Every row gives one point. The points of each table are mixes of a few directions, plus a little noise. How many directions does each table use, and how many do they share? Where both have some left over, give the other angles between the two spaces (their principal angles), to ten degrees, smallest first.

First:
[[  0.5  12.9 -18.1]
 [ -0.8 -17.8  25.5]
 [  0.8   7.0 -10.5]
 [  1.0  23.7 -34.9]
 [ -0.3 -15.8  22.4]
 [  0.1  -9.8  15.0]]
Second, 7 rows:
[[ 47.7  12.0   9.4]
 [  7.3  14.7  10.6]
 [  9.3  -5.0  -2.7]
 [-30.5   5.4   3.2]
 [ -0.6  -4.4  -2.5]
 [-25.0 -10.6  -8.7]
 [ -6.9 -12.4  -9.4]]
Directions: first 1, second 2, shared 0; angles 90

First:
[[ -8.6 -23.4   1.8  -7.0]
 [ -8.7 -23.8   1.9  -7.1]
 [  7.1  19.4  -1.5   5.8]
 [ -7.4 -20.2   1.6  -6.0]
 [ -1.4  -3.9   0.3  -1.2]
 [ -3.1  -8.3   0.7  -2.5]
 [ 22.0  60.3  -4.8  18.0]]
Second (8 x 4):
[[-10.3 -36.3  -0.4  -8.8]
 [ -2.9   4.1   4.5  -1.4]
 [  1.0  13.2   3.2   1.5]
 [ 14.8  13.2 -12.0  10.4]
 [  2.1  -2.7  -3.0   1.1]
 [-18.0  -0.6  19.3 -11.6]
 [-19.4 -23.4  13.5 -13.9]
 [ 32.9  32.3 -25.5  23.1]]
Directions: first 1, second 2, shared 1

First (9 x 6):
[[ -1.8  15.5  11.8  -1.2   6.8 -21.8]
 [ -6.7 -18.2   1.9   9.4  -9.5  47.0]
 [-16.5 -13.2  -5.6  -5.6  16.8 -21.5]
 [ 12.9  -4.7 -19.6  -3.3  -8.0  12.0]
 [ 24.6  14.3  -7.6  -0.9 -16.1   6.0]
 [  7.8  25.8  -9.9  -8.1  11.1 -14.1]
 [-15.3 -18.1 -10.2  -0.6   9.8  17.5]
 [ 18.6  20.2  31.7   7.4 -21.7 -24.7]
 [-23.8 -21.7   7.7   2.8  10.8  -0.2]]
Second (7 x 6):
[[-12.9   1.5  10.5 -50.8 -18.3   4.9]
 [  7.2  -4.5  -3.8  29.7   7.9  -4.8]
 [-11.0  22.2  -2.3 -51.2  -3.1  15.6]
 [ -0.6  -4.5   3.0  -0.8  -3.6  -2.2]
 [  8.0  -2.4  -5.6  31.9  10.3  -3.9]
 [  7.2  -5.6  -3.2  30.0   7.3  -5.3]
 [  2.2  -6.5   1.6  11.1  -0.6  -4.3]]
Directions: first 4, second 2, shared 1; angles 90

First:
[[ 31.7 -24.7  -2.2   8.2 -12.7  -0.9  -2.1  -0.5]
 [-29.7  28.1  -0.6 -32.7  13.1   5.6   8.9 -14.5]
 [ 16.9 -12.7  -1.0   4.4  -4.6   2.8  -2.2   0.6]
 [ 15.8 -14.8   0.1  17.1  -7.3  -3.4  -4.6   7.8]
 [  3.9  -7.3   6.3  29.2  26.8  34.6 -18.8  30.4]
 [-21.7  16.7   0.1  -8.4  -1.7 -12.9   6.3  -6.4]
 [-16.9  14.5  -2.6 -17.4 -13.2 -25.3  12.3 -16.9]]
Second, 10 rows:
[[  1.2   1.3  15.9  -6.1   6.5   6.2  11.0  16.8]
 [ -9.2  -1.1   1.8  -9.1   4.5  -8.9  12.6 -16.2]
 [ -5.7 -39.9 -27.0 -30.0   2.6  -4.7  14.7   9.0]
 [ 23.8  -6.8   4.2   1.2   2.1  -3.1  -5.2  25.2]
 [-14.7   5.1  -1.5   3.3  -4.6  18.3  -4.4   0.3]
 [  4.1  12.0  -5.4  27.2  -5.0  -6.7  -3.3  11.3]
 [  0.2  -4.8 -45.7  30.6 -14.4 -36.5  -8.1 -17.4]
 [ -2.9  22.5   4.4  15.0  -7.6   3.6 -19.7 -26.8]
 [ 21.5   2.4  25.6  -9.4   9.9  -2.8   4.3  10.6]
 [-19.4   9.6  27.2 -21.2   3.9  37.2  -1.4 -11.9]]
Directions: first 3, second 5, shared 0; angles 30, 40, 40

First:
[[ 17.1   2.3  17.9  31.9  29.4  11.2  -3.0  -5.6  -3.4]
 [  1.4 -13.1  25.8   1.4 -15.1  -4.6  11.4   8.4  16.0]
 [ 38.9  -4.7 -13.9   0.3   3.8  12.6  26.3  -0.8   1.6]
 [-22.0   5.1 -25.4  -1.7  15.7  -4.1 -16.5  -5.7 -13.8]
 [  5.1 -23.7 -10.4   2.6   6.2  -2.6  21.5   5.9   7.6]
 [-15.0 -29.6  -2.8  -7.3 -10.0 -13.2  18.3  11.5  14.5]
 [-21.2  32.8  -1.0 -19.0 -17.7  -2.9 -32.5  -7.1 -12.8]
 [ -4.4  31.0  10.2  -8.3 -12.4   3.3 -24.8  -7.3  -9.3]]
Second:
[[ -1.3  -0.8   5.7   2.3  -0.3  -0.8  -1.0   0.4   1.2]
 [ -2.8  -1.4  11.8   4.8  -0.6  -1.3  -2.5   1.4   3.1]
 [  0.3   0.3  -1.3  -0.5   0.0   0.3   0.4  -0.2  -0.4]
 [  0.4   0.0  -1.9  -0.7   0.1   0.3   0.3  -0.3  -0.7]
 [  3.2   1.8 -14.0  -5.6   0.7   1.4   2.7  -1.6  -3.7]
 [ -5.6  -2.7  23.1   9.3  -1.1  -2.6  -4.3   2.4   6.0]
 [-15.7  -7.3  65.2  25.8  -3.7  -7.2 -12.1   7.3  17.2]
 [ 21.5  10.0 -88.6 -35.3   5.0   9.7  16.4  -9.9 -23.5]]
Directions: first 4, second 1, shared 1
